Every row gives one point. To make a cloud, some directions were put in groups of two or more. Within a group, all points are equally far from the middle, so they leave a hole (a ring in 2 directions, a hollow ball in 3). The other directions are filled evenly. Then the cloud was stretched, turned, moved and blurred a little. Count the holes, and give their numbers of directions, smallest first.

Cloud:
| +0.29 | -0.29 | +0.01 |
| -0.36 | +0.45 | -0.65 |
| -0.05 | -0.37 | -0.33 |
| -0.30 | -0.40 | -0.26 |
| -0.49 | -0.26 | +0.17 |
| +0.58 | +0.38 | +0.18 |
| -0.22 | -0.45 | -0.03 |
| +0.48 | +0.10 | -0.31 |
| -0.24 | -0.44 | -0.11 |
| -0.32 | +0.54 | -0.62 |
| +0.15 | +0.24 | +0.65 |
| -0.07 | -0.33 | +0.42 |
| -0.45 | +0.13 | +0.43 |
| +0.01 | +0.84 | -0.37 |
| +0.44 | +0.25 | +0.48 |
| -0.55 | +0.14 | -0.52 |
| +0.02 | +0.88 | -0.24 |
| -0.61 | -0.11 | -0.04 |
| -0.13 | +0.32 | -0.78 |
| -0.14 | +0.80 | +0.14 |
| +0.05 | +0.75 | +0.34 |
| -0.02 | -0.41 | +0.24 |
Holes: 1 (3)

Cloud (28 x 4):
| -0.11 | -0.30 | +0.44 | +0.46 |
| +0.35 | -0.40 | +0.06 | -0.50 |
| -0.55 | -0.64 | -0.13 | +0.33 |
| +0.01 | -0.28 | -0.84 | +0.14 |
| +0.60 | +0.52 | -0.09 | -0.22 |
| -0.59 | -0.02 | -0.45 | +0.19 |
| -0.10 | +0.72 | -0.16 | -0.16 |
| +0.11 | -0.13 | -0.59 | -0.50 |
| -0.01 | -0.05 | -0.85 | +0.46 |
| -0.04 | +0.38 | -0.23 | -0.56 |
| -0.38 | +0.14 | +0.48 | +0.19 |
| +0.25 | -0.07 | -0.78 | +0.39 |
| -0.23 | -0.37 | -0.27 | -0.59 |
| +0.27 | -0.62 | -0.29 | -0.28 |
| -0.19 | -0.17 | -0.11 | +0.89 |
| -0.16 | +0.36 | +0.20 | +0.75 |
| -0.57 | +0.25 | -0.06 | +0.19 |
| +0.60 | +0.40 | +0.12 | -0.26 |
| -0.63 | -0.23 | +0.21 | +0.12 |
| +0.44 | -0.44 | -0.30 | -0.11 |
| -0.65 | -0.35 | -0.20 | +0.03 |
| +0.35 | +0.82 | -0.17 | +0.25 |
| +0.48 | +0.43 | -0.62 | +0.04 |
| +0.43 | +0.31 | +0.38 | +0.19 |
| -0.35 | -0.24 | -0.73 | +0.14 |
| +0.47 | +0.22 | +0.07 | +0.48 |
| -0.57 | +0.31 | -0.04 | +0.29 |
| -0.23 | +0.53 | -0.56 | +0.32 |
Holes: 1 (4)
